Each row is a point. To make a cloud, some directions were put in groups of two or more. Within a group, all points are equally far from the middle, so they leave a hole (a ring in 2 directions, a hollow ball in 3). The other directions are filled evenly. Then the cloud was stretched, turned, moved and blurred a little. Count the holes, and give their numbers of directions, smallest first.
(in the rows, 128 means zero)

Cloud, 15 rows:
[[116 160]
 [126 159]
 [149 144]
 [151 141]
 [155 110]
 [146 147]
 [149  99]
 [156 123]
 [107  86]
 [ 84 120]
 [107  86]
 [ 84 127]
 [ 85 112]
 [152 102]
 [ 86 108]]
Holes: 1 (2)

Cloud:
[[150  85 145 100]
 [ 81 118 126 138]
 [129  81 100 128]
 [143 131  82 114]
 [151 149 127  98]
 [131 140 131 159]
 [123  91 154 120]
 [149  86 131  72]
 [141  86 142 130]
 [162  93 139 113]
 [124 113 130  71]
 [116 127 156 100]
 [107 145  97 112]
 [128  95 111  68]
 [128 137  89 133]
 [ 87 140 149 151]
 [122 150 151 113]
 [ 91 141 154 147]
 [142 147 102  89]
 [150  85 144  94]
 [174 116  93  83]
 [146  87 127  68]
 [125  92 155 116]
 [120 128 123  75]
 [165  81  99  69]
 [134  86 138 136]
 [114 151 155 132]
 [ 82 122 140 146]
 [127 146 114  84]
 [145 137 138 145]
 [131 131 118 159]]
Holes: 2 (2, 2)

Cloud:
[[147 173 104 140 137 126]
 [146  67 103 130  86 124]
 [140  77 152 164 110  86]
 [116  90 109  98 123 168]
 [139  90  79 117 133 130]
 [135 118 200 148 111  96]
 [178 118 114  88 128 124]
 [135 142 177 138 103 127]
 [145  98 143 100 119  94]
 [147 133 196 133 134 116]
 [179 138 128 143 167  58]
 [ 91 103 158  94 149 123]
 [163  78 146 145 118  93]
 [147 164 134 128 107 158]
 [134 122 133  78 136  91]
 [ 88 107 160  92 142 116]
 [ 98 157 125 123 116 118]
 [166 130 125  93 105 115]
 [ 91 112  97 125 103 138]
 [171 111  78  80 138 133]
 [132 123 136  77 165 112]
 [128 104 147 107 101  98]
 [152 151 139 151 131 135]
 [110 140 172 150 115 147]
 [ 70 103 157 140 143 121]
 [119  59 117 107  85 135]
 [154 101  94 129 153  81]
 [108 149 161 135 122  89]
 [102 133 115 130  81 139]
 [157 150 143 116 128 158]
 [120 143  69 119 121  99]
 [163 137 120 146 112  96]
 [151 159 138 115 190 112]
 [112 125 108 148 145 115]
 [150  81 123 117 151 119]
 [186 105 125 139 115 134]
 [135 138  74 127 122  90]
 [139 124 123 106 106  88]
 [134 147 108 154 162  77]
 [105 120 119  86 181 101]
 [110 112 128  90 172 114]
 [125 147  94 123 104 100]
 [157 174 122  95 107 133]
 [150 136 126 138 180 112]
 [107 163 108 103 103 123]
 [147 175 137 129 121 117]
 [108 134 113 148 104 129]]
Holes: 1 (4)

Cloud, 88 rows:
[[120  73  78 112  92 177 153 144]
 [128 154 150 110 121 137 151 176]
 [ 69 136 136 133 103 148 144 108]
 [ 87 135 131 159 141 113 135 157]
 [ 84 119 150 127 134 156 138  90]
 [173 145 130 137 153 108 124 139]
 [154 112  74 112 119 183 150 135]
 [148  94 140 131 141 102 114 134]
 [121 183 144  98 129 169 126 102]
 [119  94 145  82 131 176 148 123]
 [101  77 101 141  95 146 105 166]
 [115 128 102 132  86 116 167 124]
 [ 74 162 129 146 125 116 130  88]
 [113 171 162 107 112 142 109 111]
 [109  97 117 155 147 185 149 148]
 [115 188 111 122 112 155 160 114]
 [152 152  98 154 122 113 119 157]
 [122 105  86 153 113 117 126  83]
 [122  48 105 147 133 156 179 120]
 [148 156 114 180 150 128 130 134]
 [146  83  73 146 101 176 137 126]
 [118 104 120 154 133 111 110 172]
 [134 148 179 133 119 122 132 125]
 [130 133  87 142 123 122 113 163]
 [156 151 151 195 150 138 132 132]
 [136  94  85 156 118 115 149 125]
 [110 150  96 178 119 126 146 175]
 [123 129 136 127 123 189 158 120]
 [145 110  75 130 105 174 114 135]
 [120  96 148 102 106 143 144 125]
 [141  77 113 100 119 159 118 195]
 [122 183 173 135 156 136  91 120]
 [131 123 134 103 136 125  94  78]
 [121 169 129  93  93 107 124 134]
 [155 133 114 153 144 142 132 181]
 [117 101 115 116  99 145 177 143]
 [118 135 159 161 147  98 165 103]
 [120 160 129 134 115 122 181 117]
 [153 175 153 118 126 125 149  89]
 [129 150  90 178 127 137 112 162]
 [117 189 154 115 149 132 147 154]
 [162 165 110 125 116 145 142  76]
 [131 155 175 142 162 155 116 133]
 [105 114  97 127  67 133 127 167]
 [124  86 105 140 142 109 142  96]
 [141 181 161 128 141 159 135 119]
 [129 153  87 129 122 178 112 114]
 [126 188 120 137 138 159  76 159]
 [140 153 160 138 172 159 111 159]
 [114 175 132 123 106 158 154 149]
 [112 172 145 104 148 155  83 114]
 [ 91 139 162 119 147 156 130 154]
 [158 131 120 146  89 124 146  93]
 [151 111 119 114  83 121 126 142]
 [ 94 106 131 107 132 146 108  99]
 [166 124 153 127 114 107 116 105]
 [109 138  96 111 134 174  96 128]
 [118  83 120  86 125 120 140 145]
 [170 108 123 113  99 120  89 146]
 [162 106 130 128 142 128 152 158]
 [105 143 162 143 134 158 155  89]
 [103 170 137 163 138 177 143 148]
 [137 193 123 155 150 136 146  82]
 [141 123 130 132 149  93 115 125]
 [ 88 141 122  96 139 119 129 161]
 [179 150 108 122 130 125 136  88]
 [ 98 102 109 139 127 182 109 131]
 [112 113 127  90  95 133  80 146]
 [125 170 112 143 111 181  86 153]
 [151 167 108 119 124 185  93 191]
 [ 90  76  75 125 111 167 145 133]
 [165  76 136 130 151 145 136  97]
 [ 95 105  99 122 115 120 125  89]
 [152 147  81 105  98 159 125 158]
 [160 171 141 131 109 141  94 111]
 [155 101 123 129 144 104 121 132]
 [106 182 107 106 105 159  73 161]
 [108 138 177 143 137 121 134 164]
 [ 81 182 139 119 142 129 150 114]
 [116 123 180 116 133 116 110 130]
 [146 148 171 123 134  86 124 127]
 [122 168 168 113 110 157 113 143]
 [117 124 106 111  75 147 138 179]
 [117 103  70 152  73 160 136 170]
 [160 105 125 147 114 167  93 133]
 [ 90 190 114 154 115 138 166 116]
 [ 85 102 136 155 132 167 118 133]
 [125 133  92 113 120 130  91 189]]
Holes: 1 (6)
